Every row gives one point. Each copy is the shape, with its points in the same order, turned, moved and blurred by noise. Say if it was mirrored as well.

Shape:
[[ 0.18  0.07  0.18]
 [-0.18 -0.05 -0.73]
 [-0.11 -0.05  0.04]
 [-0.23  0.31 -0.61]
 [ 0.18 -0.59  0.62]
 [-0.19  0.38  0.21]
 [-0.25  0.16 -0.36]
 [-0.44  0.37  0.24]
 [-0.03  0.28 -0.46]]
Copy 1, 9 rows:
[[ 0.11 -0.26  0.39]
 [-0.11 -0.46 -0.61]
 [-0.17 -0.41  0.12]
 [-0.20 -0.08 -0.53]
 [ 0.12 -0.87  0.80]
 [-0.35  0.01  0.29]
 [-0.28 -0.24 -0.29]
 [-0.61 -0.05  0.26]
 [-0.02 -0.10 -0.32]]
Copy 1 is: only turned
Copy 2:
[[ 0.16 -0.26  0.31]
 [ 0.33  0.46 -0.36]
 [ 0.28  0.15  0.29]
 [-0.08  0.40 -0.36]
 [ 0.69 -0.33  0.86]
 [-0.23  0.02  0.37]
 [ 0.07  0.41 -0.11]
 [-0.29  0.31  0.50]
 [ 0.05  0.20 -0.22]]
Copy 2 is: mirrored
Copy 3 (9 x 3):
[[ 0.00  0.00  0.05]
 [-0.29  0.01 -0.88]
 [-0.27 -0.09 -0.15]
 [-0.49  0.35 -0.72]
 [ 0.05 -0.68  0.37]
 [-0.39  0.25  0.12]
 [-0.45  0.17 -0.50]
 [-0.59  0.23  0.14]
 [-0.25  0.37 -0.53]]
Copy 3 is: only turned
Copy 4:
[[ 0.16  0.22 -0.11]
 [-0.22 -0.11 -0.88]
 [-0.17  0.01 -0.12]
 [-0.27  0.26 -0.83]
 [ 0.18 -0.11  0.58]
 [-0.26  0.65 -0.07]
 [-0.31  0.20 -0.55]
 [-0.53  0.62 -0.06]
 [-0.11  0.27 -0.76]]
Copy 4 is: only turned

Shape, 7 rows:
[[ 0.21  0.23 -0.28 -0.33]
 [ 0.61 -0.37 -0.34  0.39]
 [-0.36 -0.49 -0.20 -0.06]
 [ 0.04  0.34 -0.40 -0.18]
 [-0.22  0.01  0.19 -0.32]
 [ 0.49 -0.01  0.55 -0.55]
 [-0.35 -0.65 -0.42 -0.48]]
Copy 1 (7 x 4):
[[ 0.27  0.35 -0.22 -0.41]
 [ 0.86 -0.07 -0.02  0.23]
 [-0.03 -0.52 -0.18 -0.21]
 [ 0.14  0.38 -0.36 -0.25]
 [-0.23  0.03  0.11 -0.42]
 [ 0.24  0.27  0.71 -0.66]
 [ 0.13 -0.66 -0.39 -0.60]]
Copy 1 is: only turned
Copy 2, 7 rows:
[[-0.07  0.06 -0.25 -0.52]
 [-0.14 -0.67 -0.57  0.11]
 [ 0.51  0.00 -0.15  0.14]
 [-0.11  0.26 -0.41 -0.39]
 [ 0.20  0.21  0.28 -0.25]
 [ 0.00 -0.39  0.57 -0.63]
 [ 0.90  0.01 -0.27 -0.17]]
Copy 2 is: mirrored
Copy 3 (7 x 4):
[[ 0.18  0.40 -0.53 -0.11]
 [ 0.41 -0.05  0.06 -0.89]
 [-0.05 -0.45 -0.27 -0.07]
 [-0.02  0.37 -0.50 -0.27]
 [-0.06  0.16 -0.13  0.32]
 [ 0.63  0.48  0.28  0.35]
 [ 0.18 -0.62 -0.53  0.16]]
Copy 3 is: mirrored
Copy 4:
[[ 0.26  0.26 -0.51 -0.01]
 [ 0.68 -0.34 -0.21  0.51]
 [-0.31 -0.40 -0.22  0.25]
 [ 0.06  0.36 -0.62  0.21]
 [-0.14  0.14 -0.03 -0.09]
 [ 0.49  0.21  0.24 -0.56]
 [-0.37 -0.63 -0.44 -0.07]]
Copy 4 is: only turned

Shape, 9 rows:
[[-0.18 -0.15  0.05  0.15  0.57  0.07]
 [ 0.15  0.41 -0.34 -0.14 -0.91  0.26]
 [-0.20 -0.14 -0.55  0.35  0.44  0.05]
 [ 0.25 -0.20 -0.41  0.34  0.33 -0.20]
 [-0.25 -0.22 -0.22 -0.17 -1.24 -0.04]
 [ 0.10  0.42  0.77 -0.06  0.34  0.43]
 [-0.02  0.25 -0.31  0.11  0.56 -0.47]
 [ 0.18 -0.20  0.04 -0.30  0.21  0.17]
 [-0.30 -0.24 -0.25 -0.24  0.61  0.12]]
Copy 1:
[[-0.33 -0.21 -0.05  0.26 -0.34 -0.11]
 [ 0.44  0.44 -0.46 -0.43  0.55  0.45]
 [-0.16 -0.01 -0.65  0.35 -0.24 -0.16]
 [ 0.23  0.00 -0.30  0.60 -0.12 -0.30]
 [ 0.41 -0.31 -0.58 -0.67  1.06  0.22]
 [-0.25  0.13  0.79  0.20  0.00  0.45]
 [-0.08  0.21 -0.04  0.23 -0.22 -0.60]
 [ 0.22 -0.18  0.10  0.00 -0.30  0.12]
 [-0.22 -0.36 -0.19 -0.03 -0.60 -0.17]]
Copy 1 is: mirrored
Copy 2 (9 x 6):
[[ 0.24 -0.32 -0.11 -0.02  0.23  0.22]
 [-0.59  0.48  0.31  0.21 -0.90 -0.12]
 [-0.04 -0.41 -0.52  0.32  0.11  0.13]
 [ 0.02 -0.30 -0.19  0.47  0.15 -0.27]
 [-0.48 -0.14  0.34  0.00 -1.36 -0.21]
 [ 0.31  0.40  0.59 -0.26  0.39  0.37]
 [ 0.40  0.03 -0.53  0.03  0.21 -0.34]
 [-0.19 -0.17  0.26 -0.21  0.17  0.01]
 [-0.07 -0.35 -0.43 -0.41  0.26  0.26]]
Copy 2 is: mirrored
Copy 3, 9 rows:
[[ 0.03 -0.16 -0.21  0.13  0.55 -0.06]
 [ 0.54  0.12  0.22 -0.31 -0.92 -0.07]
 [ 0.26 -0.15 -0.60  0.40  0.20 -0.05]
 [ 0.15  0.11 -0.29  0.57  0.13 -0.35]
 [-0.10 -0.37  0.28 -0.16 -1.21 -0.11]
 [ 0.37  0.07  0.61 -0.46  0.69  0.02]
 [ 0.28 -0.02 -0.48  0.14  0.39 -0.73]
 [-0.19  0.29  0.02 -0.07  0.19 -0.02]
 [-0.21 -0.02 -0.56 -0.07  0.42  0.04]]
Copy 3 is: mirrored
Copy 4:
[[ 0.17 -0.12  0.01  0.14  0.47 -0.16]
 [-0.11 -0.01 -0.20 -0.30 -0.99  0.37]
 [ 0.17 -0.19 -0.58  0.44  0.27 -0.23]
 [ 0.63 -0.32 -0.40  0.18  0.13 -0.26]
 [-0.47 -0.51 -0.13 -0.58 -0.99 -0.18]
 [ 0.15  0.47  0.73  0.00  0.31  0.20]
 [ 0.52  0.30 -0.58  0.05  0.29 -0.37]
 [ 0.19 -0.22  0.04 -0.34  0.26  0.10]
 [-0.02 -0.22 -0.28 -0.10  0.73 -0.03]]
Copy 4 is: only turned

Shape, 12 rows:
[[ 0.31 -0.38 -0.03 -0.05  0.51 -0.13  0.44  0.21  0.91]
 [ 0.66 -0.21  0.07 -0.11 -0.17 -0.53  0.16 -0.07  0.69]
 [-0.06  0.54  0.39  0.30  0.00 -0.09  0.36 -0.07  0.12]
 [-0.29  0.27  0.03  0.33  0.73 -0.28 -0.07  0.95 -0.20]
 [ 0.11 -0.42  0.28 -0.13  0.15  0.12  0.09 -0.05 -0.26]
 [-0.04  0.07 -0.52 -0.55 -0.03 -0.04  0.12 -1.21 -0.39]
 [ 0.05  0.29 -0.03 -0.54  0.14  0.12  0.20  0.30  0.06]
 [-0.48  0.14  0.26 -0.38 -0.24 -0.48 -0.10  0.03  0.07]
 [-0.17 -0.17 -0.47  0.27  0.29  0.27  0.11  0.09 -0.37]
 [-0.17  0.37 -0.11  0.25  0.10 -0.24  1.14 -0.45  0.13]
 [ 0.45 -0.45  0.36 -0.06  0.36 -0.38  0.10  0.99 -0.05]
 [-0.15  0.41  0.49 -0.13  0.48 -0.29  0.09  0.23 -0.04]]
Copy 1 (12 x 9):
[[ 0.57 -0.39 -0.31 -0.67 -0.06 -0.35 -0.09  0.01  0.08]
 [ 0.49  0.10  0.05 -0.22  0.09 -0.58 -0.02 -0.34  0.69]
 [ 0.30  0.59  0.25  0.09 -0.32  0.05 -0.15 -0.22 -0.35]
 [-0.21  0.26 -0.03 -0.23  0.24  0.20 -0.23  0.96 -0.53]
 [-0.06 -0.21  0.39 -0.09  0.27  0.34 -0.10 -0.38 -0.04]
 [-0.46  0.32 -0.49  0.14  0.36  0.24  0.07 -1.43 -0.02]
 [ 0.08  0.45 -0.07 -0.67  0.14  0.45  0.10 -0.10 -0.01]
 [-0.54  0.49  0.36 -0.33 -0.17 -0.15  0.00 -0.18  0.11]
 [-0.17 -0.16 -0.34  0.21  0.17  0.67 -0.05 -0.08 -0.20]
 [ 0.31  0.25 -0.30  0.18 -0.42 -0.21  0.49 -0.53 -0.71]
 [ 0.33 -0.24  0.48 -0.44  0.52 -0.03  0.08  0.66  0.15]
 [-0.03  0.40  0.35 -0.44  0.20  0.00 -0.22  0.05 -0.46]]
Copy 1 is: mirrored
Copy 2, 12 rows:
[[ 0.36 -0.31  0.22  0.20  0.44 -0.30  0.31  0.32  0.92]
 [ 0.87 -0.23  0.43 -0.03 -0.12 -0.33  0.00 -0.12  0.67]
 [ 0.05  0.53  0.68  0.18 -0.05 -0.02  0.26  0.10 -0.03]
 [ 0.01 -0.07  0.76 -0.19  0.81  0.22  0.52  0.86 -0.37]
 [ 0.05 -0.30  0.27  0.35 -0.06 -0.35 -0.18  0.32 -0.23]
 [-0.10  0.21 -0.75 -0.06 -0.28 -0.47 -0.24 -0.59 -0.46]
 [ 0.20  0.38  0.04 -0.04  0.06 -0.31 -0.08  0.68  0.05]
 [-0.18  0.14  0.55 -0.64 -0.28 -0.15 -0.22  0.24 -0.01]
 [-0.03 -0.29 -0.16  0.33  0.21  0.25  0.38  0.24 -0.35]
 [-0.14  0.47  0.10  0.26 -0.20 -0.41  0.92 -0.20  0.18]
 [ 0.66 -0.59  0.71  0.05  0.36 -0.29  0.15  0.97 -0.03]
 [ 0.01  0.35  0.71 -0.10  0.38 -0.38  0.03  0.47 -0.19]]
Copy 2 is: mirrored

Shape (16 x 11):
[[ 0.09  0.76 -0.41  0.22  0.63 -0.33 -0.67  0.05 -0.44  0.11 -0.29]
 [-0.07  0.32 -0.11 -0.20 -0.23 -0.21  0.02 -0.16  0.54  0.18 -0.06]
 [-0.34 -0.03 -0.24  0.33 -0.66 -0.54  0.50 -0.25 -0.58  0.30  0.15]
 [-0.31  0.48 -0.04 -0.24 -0.26 -0.07  0.13  0.06  0.07  0.12  0.13]
 [ 0.70  0.91 -0.23  0.02  0.96 -1.02 -0.27  0.06 -0.76 -0.07 -0.18]
 [-0.03 -0.35 -0.17  0.15 -0.32  0.28 -0.19  0.23 -0.07 -0.15 -0.63]
 [-0.20 -0.38 -0.19  0.06  0.10 -0.01  0.50 -0.30 -0.66  0.09  0.47]
 [ 0.52  1.09 -0.36 -0.14  0.21 -0.20 -0.29  0.12 -0.68 -0.09 -0.20]
 [ 0.69  1.02  0.14  0.30  0.36 -0.47 -0.84 -0.09 -0.06 -0.39 -0.14]
 [ 0.05  0.15  0.55  0.13 -0.15  0.35  0.60 -0.26  0.09  0.05 -0.11]
 [ 0.36  0.00  0.02 -0.26 -0.41 -0.03 -0.18  0.30  0.17  0.09  0.06]
 [ 0.01  0.13 -0.35  0.71  0.06 -0.11  1.04  0.06 -0.14 -0.07  0.54]
 [-0.47 -0.16  0.27  0.00 -0.29 -0.05  0.11  0.39  0.01 -0.05 -0.09]
 [ 0.04  0.21 -0.13 -0.14 -0.41 -0.07 -0.15 -0.18  0.28  0.72 -0.01]
 [-0.15  0.04 -0.16  0.20 -0.07  0.00  0.23 -0.23 -0.43 -0.28  0.47]
 [-0.08  0.12 -0.43 -0.10 -0.04 -0.37  0.62 -0.48 -0.23 -0.25  0.08]]
Copy 1:
[[ 0.06  1.20 -0.04 -0.19  0.27  0.37 -0.70  0.09 -0.09 -0.09 -0.50]
 [ 0.11  0.28 -0.25  0.07 -0.24 -0.31 -0.28 -0.22  0.30  0.45 -0.08]
 [-0.14  0.82 -0.29  0.54 -0.71  0.16  0.71 -0.12 -0.05 -0.03  0.22]
 [-0.03  0.38 -0.09  0.04 -0.36 -0.15 -0.14 -0.05 -0.19  0.35  0.22]
 [ 0.53  1.78  0.13 -0.38  0.64 -0.04 -0.28 -0.13 -0.13 -0.44 -0.41]
 [ 0.14 -0.19 -0.27 -0.04 -0.66  0.41 -0.14  0.06  0.03 -0.26 -0.48]
 [-0.23  0.35 -0.31 -0.01  0.00  0.51  0.65 -0.22  0.03 -0.14  0.49]
 [ 0.59  1.21  0.18 -0.17 -0.02  0.24 -0.64 -0.34 -0.50 -0.08 -0.18]
 [ 0.41  1.10  0.28  0.04  0.24 -0.20 -1.08 -0.37  0.23 -0.46 -0.36]
 [ 0.04 -0.25  0.42  0.31 -0.09  0.10  0.22 -0.47 -0.01  0.17  0.14]
 [ 0.49  0.12 -0.18 -0.23 -0.51  0.05 -0.34 -0.02  0.36  0.10  0.19]
 [ 0.19  0.40 -0.49  0.85  0.34  0.10  0.53  0.01 -0.32 -0.21  0.50]
 [-0.19  0.01  0.01 -0.12 -0.54 -0.16  0.09  0.34  0.04 -0.10  0.12]
 [ 0.19  0.42 -0.16  0.03 -0.49  0.18 -0.19 -0.13  0.59  0.70  0.07]
 [-0.18  0.46 -0.24  0.18 -0.06  0.32  0.18 -0.33 -0.17 -0.36  0.46]
 [-0.07  0.59 -0.53  0.11 -0.08 -0.18  0.41 -0.62 -0.30 -0.04  0.02]]
Copy 1 is: mirrored
Copy 2:
[[-0.41  0.12 -0.41  0.30  0.53  0.69 -0.15 -0.24 -0.47 -0.05  0.48]
 [-0.45 -0.14 -0.24 -0.40 -0.29  0.17  0.25 -0.34  0.23 -0.18 -0.01]
 [-0.24 -0.37 -0.01  0.22 -0.57 -0.46  0.39 -0.40 -0.73  0.67 -0.19]
 [-0.49  0.05  0.15 -0.21 -0.36  0.08  0.34 -0.08 -0.14 -0.04 -0.03]
 [-0.25 -0.35 -0.53  0.65  0.78  0.68  0.64 -0.43 -0.77 -0.31  0.83]
 [ 0.20 -0.04 -0.34 -0.18 -0.30  0.28 -0.33  0.13 -0.17 -0.10 -0.68]
 [ 0.15  0.04  0.25  0.27  0.16 -0.51  0.36 -0.24 -0.32  0.55 -0.41]
 [-0.21  0.22 -0.38  0.19  0.10  0.98  0.43 -0.18 -0.82 -0.07  0.45]
 [ 0.08 -0.11 -0.29  0.46  0.03  1.05 -0.13 -0.48 -0.25 -0.51  0.97]
 [ 0.01 -0.16  0.43  0.07 -0.39  0.49  0.45 -0.33  0.36  0.13 -0.62]
 [ 0.13 -0.36 -0.12 -0.63 -0.41  0.32  0.21  0.11 -0.07 -0.01  0.02]
 [ 0.01  0.28 -0.07  0.70 -0.35 -0.49  0.89 -0.04  0.24  0.65 -0.14]
 [-0.27 -0.25  0.10 -0.03 -0.42 -0.03 -0.01  0.29 -0.02 -0.11 -0.44]
 [-0.37 -0.43 -0.11 -0.59 -0.27  0.34  0.03 -0.27 -0.07  0.50  0.00]
 [ 0.11  0.29  0.26  0.29 -0.18 -0.26  0.24 -0.34 -0.27  0.19 -0.18]
 [-0.10  0.16 -0.25  0.20 -0.19 -0.34  0.77 -0.65 -0.36 -0.07 -0.34]]
Copy 2 is: mirrored
Copy 3, 16 rows:
[[ 0.24  0.81  0.07  0.32  0.34 -0.74 -0.66 -0.14 -0.41  0.12 -0.18]
 [-0.04  0.21  0.11 -0.25 -0.15 -0.09  0.18 -0.22  0.41  0.44 -0.27]
 [-0.53 -0.32 -0.06  0.57 -0.57 -0.53  0.53  0.00 -0.19  0.18  0.24]
 [-0.26  0.35  0.17 -0.16 -0.33 -0.02  0.12  0.01  0.12  0.35  0.12]
 [ 0.84  0.70  0.43  0.25  0.50 -1.23 -0.21 -0.11 -0.79 -0.04  0.00]
 [-0.13 -0.42 -0.42 -0.04 -0.16  0.14 -0.42  0.15 -0.10 -0.05 -0.36]
 [-0.23 -0.21 -0.30  0.43  0.15  0.10  0.52 -0.19 -0.45  0.22  0.53]
 [ 0.58  0.90  0.12  0.02 -0.19 -0.61 -0.40 -0.22 -0.56 -0.09  0.00]
 [ 0.80  0.58  0.62  0.18  0.08 -0.70 -0.74 -0.52  0.05 -0.12 -0.14]
 [-0.05 -0.14  0.40  0.10 -0.14  0.62  0.36 -0.14 -0.16 -0.02 -0.22]
 [ 0.36 -0.19  0.03 -0.25 -0.38  0.02 -0.20  0.11  0.15  0.46  0.11]
 [ 0.14  0.14  0.05  0.85  0.12  0.18  0.96  0.35  0.06 -0.20  0.30]
 [-0.51 -0.37  0.21 -0.16 -0.12  0.14 -0.11  0.29  0.06  0.12  0.12]
 [-0.06  0.05 -0.02  0.02 -0.38 -0.07  0.04 -0.21  0.16  0.87 -0.27]
 [-0.11  0.01 -0.14  0.38  0.08  0.00  0.20 -0.21 -0.08 -0.16  0.50]
 [-0.13  0.13 -0.31 -0.03  0.12 -0.26  0.72 -0.21 -0.08 -0.21  0.12]]
Copy 3 is: only turned
Copy 4, 16 rows:
[[-0.11  0.83 -0.78  0.16  0.35 -0.39 -0.74 -0.09 -0.22  0.27 -0.19]
 [ 0.33  0.16 -0.32 -0.23 -0.25 -0.25  0.00  0.11  0.42  0.35 -0.16]
 [-0.22 -0.42 -0.44  0.21 -0.43 -0.36  0.55 -0.22 -0.60  0.17 -0.32]
 [-0.04  0.38 -0.26 -0.08 -0.41 -0.24  0.22  0.21  0.17  0.13 -0.01]
 [ 0.30  0.95 -0.72  0.16  1.03 -1.00 -0.44 -0.26 -0.52  0.10 -0.01]
 [ 0.08 -0.29 -0.16  0.10 -0.09  0.29 -0.48  0.61 -0.09  0.02 -0.62]
 [-0.38 -0.24 -0.17 -0.18  0.32  0.16  0.54 -0.19 -0.48  0.01 -0.06]
 [ 0.33  1.04 -0.82  0.23  0.27 -0.33 -0.24  0.21 -0.54  0.03  0.02]
 [ 0.75  1.06 -0.38  0.53  0.38 -0.46 -0.76 -0.37  0.05  0.02  0.03]
 [ 0.36  0.24  0.30 -0.02 -0.03  0.28  0.59  0.06 -0.03  0.38 -0.54]
 [ 0.49 -0.03 -0.02  0.03 -0.17 -0.09 -0.13  0.49  0.04  0.22  0.27]
 [-0.19 -0.20 -0.43  0.69  0.31 -0.02  1.12 -0.08  0.06  0.14 -0.18]
 [-0.18 -0.10  0.31  0.05 -0.32 -0.17 -0.01  0.41  0.13 -0.09 -0.29]
 [ 0.24  0.03 -0.29 -0.35 -0.50 -0.13 -0.13  0.08  0.03  0.77  0.04]
 [-0.13  0.03 -0.21  0.22  0.05  0.15  0.38 -0.23 -0.25 -0.22 -0.02]
 [ 0.07 -0.05 -0.71 -0.20  0.01 -0.24  0.65 -0.17 -0.13 -0.32 -0.28]]
Copy 4 is: only turned
